Each row of a before or after table is a point. One or more steps were done to the points. Then noise was added and the rows were shuffled. The steps act on columns, c1 being the first. Name the steps. A step turns or swaps two columns, mirrors them in a line or flattens them onto one, adds a multiple of one to another, or multiplies or shifts one. Angles are multiples of 10 degrees, from the lower column toward the higher: turns from -170 to 170, lines from 10 to 170 but not 90. Use the fewest steps. Two steps may share a column if one is a turn and the other turns, adds or multiplies; they go together, in the order done. Otherwise the lowest column goes first.

Before, 13 rows:
[[-6.3  4.6  0.1]
 [-2.1  1.2 -0.4]
 [-1.2 -1.3 -1.0]
 [ 2.1 -0.1  0.0]
 [-2.5  3.0 -3.8]
 [ 0.3  1.3  2.9]
 [-0.2  1.2 -0.9]
 [-0.3  4.4  3.2]
 [-0.3 -1.9 -4.1]
 [ 3.1  1.6  3.6]
 [-3.7 -1.4 -2.2]
 [ 0.9 -0.8  6.5]
 [-1.0  3.5 -4.9]]
After, 13 rows:
[[ 1.2  0.0 -4.3]
 [-2.0 -1.7  2.1]
 [ 0.4 -1.9 -0.7]
 [-1.1 -1.7 -1.9]
 [ 3.3  0.7 -3.9]
 [-4.2  1.6 -4.8]
 [-0.7 -4.4 -4.3]
 [ 1.2 -3.0  1.5]
 [ 2.9 -5.0 -2.9]
 [-0.7 -1.3  4.8]
 [ 0.0 -4.2 -1.6]
 [-4.4 -3.9  4.9]
 [-2.6  1.4  1.8]]
Steps: turn c1 and c3 by 50 degrees; shift c2 by -3.0

Before:
[[-1.3 -1.5  0.1 -0.3 -0.3 -1.8 -0.5 -1.1]
 [-2.2  2.9  4.6  2.9 -1.0 -0.4  2.3 -2.2]
 [-2.4  1.5  0.4  1.2  4.6 -3.9 -7.9  1.3]
 [-2.3  5.2  0.4 -1.3 -0.2  0.3 -1.9 -3.2]
 [ 1.5 -2.7  3.0  6.8 -1.0  0.8 -1.7 -4.2]
 [-2.6  3.9 -0.1 -0.7  1.3  1.6 -1.2  0.4]
 [ 0.1  2.7  0.6  2.3  6.0 -1.7 -3.1 -1.5]
 [-7.0 -3.9 -2.1 -1.8  0.3 -0.8  0.0 -1.6]]
After, 8 rows:
[[ 2.0  1.4  1.0  2.6  6.1  2.1 -2.7 -1.7]
 [ 0.5  3.1  4.5  5.4 -1.0  3.5  3.3 -2.3]
 [ 2.6  5.3  0.4  2.2 -0.8  4.3 -1.9 -2.7]
 [-2.0  0.3  0.0 -0.2  0.1  2.1 -0.7 -0.6]
 [-0.4  2.4  0.3  3.0  4.1  0.3 -7.7  1.4]
 [ 1.0  4.4 -0.3  2.1  1.0  6.0 -1.5  0.4]
 [-0.8 -2.9  3.0  5.1 -1.7  5.0 -2.1 -4.4]
 [-7.4  2.8 -1.9  0.6  0.6  3.4 -0.8 -1.1]]
Steps: turn c1 and c2 by -50 degrees; add 0.7 times c2 to c4; shift c6 by 4.0

Before (12 x 12):
[[ 4.0  2.7  5.3 -1.1  0.0  1.4  3.9 -1.8 -1.9 -1.8 -3.6  1.9]
 [ 6.9  3.6  3.9  2.5 -0.5  6.5 -2.4 -4.9 -1.9 -0.7  4.7  4.2]
 [-1.7 -2.0 -3.1 -1.0  4.1  2.9  1.2  2.4 -2.3  0.4  1.5 -4.5]
 [ 2.6 -4.1 -0.9 -0.5  3.5 -1.5  2.4  1.6 -0.1  2.2 -0.7  1.2]
 [ 1.4  1.4  1.6  4.3 -0.6  0.9  0.1 -4.0 -0.9 -2.4 -3.2  3.4]
 [-0.7 -0.5 -3.1 -4.5  5.4 -1.5 -5.0  1.8  0.3  0.0  2.1 -3.6]
 [-0.6 -1.6  0.4  0.3  4.6  0.6 -0.7  3.6  4.4 -0.1  1.8 -4.0]
 [-0.4  1.1  0.0  0.4  1.5 -3.2  2.6  0.6 -1.1  3.6  3.0 -3.8]
 [ 6.8 -0.5  2.2  2.2  0.8 -0.3  1.7 -4.4 -1.9 -2.0 -3.0 -3.0]
 [ 6.1  1.8  4.8  4.8 -0.2  2.1 -2.7  1.6 -4.5 -3.4 -1.0  3.9]
 [ 1.6  1.0 -4.1 -1.7 -0.9  1.1  0.1  2.8  2.1  3.6  0.7 -4.0]
 [-2.1 -4.0  0.7 -2.2  2.3  0.5 -2.6  2.0 -0.1  4.9 -0.1 -5.0]]
After, 12 rows:
[[ 6.9  3.7 -0.3  2.4  3.9  6.6  0.4  5.1 -1.9  2.2  6.8  1.5]
 [ 1.4  1.0 -0.8 -1.7 -4.1  1.1  1.1 -4.1  2.0  1.8  1.2 -1.7]
 [ 3.8  2.6  0.1 -1.0  5.4  1.6 -4.3  1.2 -1.8 -1.4 -2.4  0.6]
 [ 6.7 -0.6  0.8  2.3  2.3 -0.3 -3.1  4.0 -1.8  0.2 -1.0 -1.3]
 [ 6.1  1.7 -0.4  4.9  4.9  2.1  3.0  1.1 -4.5 -3.3  0.8  1.5]
 [ 1.2  1.4 -0.8  4.3  1.5  1.0 -1.5  4.4 -0.9 -0.2 -2.9  1.4]
 [ 2.5 -4.0  3.6 -0.6 -0.9 -1.4 -1.7 -3.0  0.1  0.8 -0.1  0.5]
 [-0.5 -1.6  4.7  0.3  0.3  0.6  1.9 -2.7  4.3 -1.7  1.8 -1.7]
 [-2.2 -3.9  2.2 -2.2  0.6  0.4  3.1 -3.3  0.0  3.8 -0.7 -2.1]
 [-1.7 -2.0  4.0 -0.9 -3.0  3.0 -0.3 -2.6 -2.4 -0.9  1.0 -1.7]
 [-0.5  1.1  1.5  0.4  0.1 -3.2 -2.1 -3.1 -1.2  2.4  2.8 -1.6]
 [-0.7 -0.5  5.4 -4.5 -3.3 -1.6  5.2  0.1  0.2  0.0  1.9 -1.5]]
Steps: add 0.3 times c1 to c11; swap c3 and c5; turn c7 and c8 by -160 degrees; turn c8 and c10 by 30 degrees; multiply c12 by 0.4
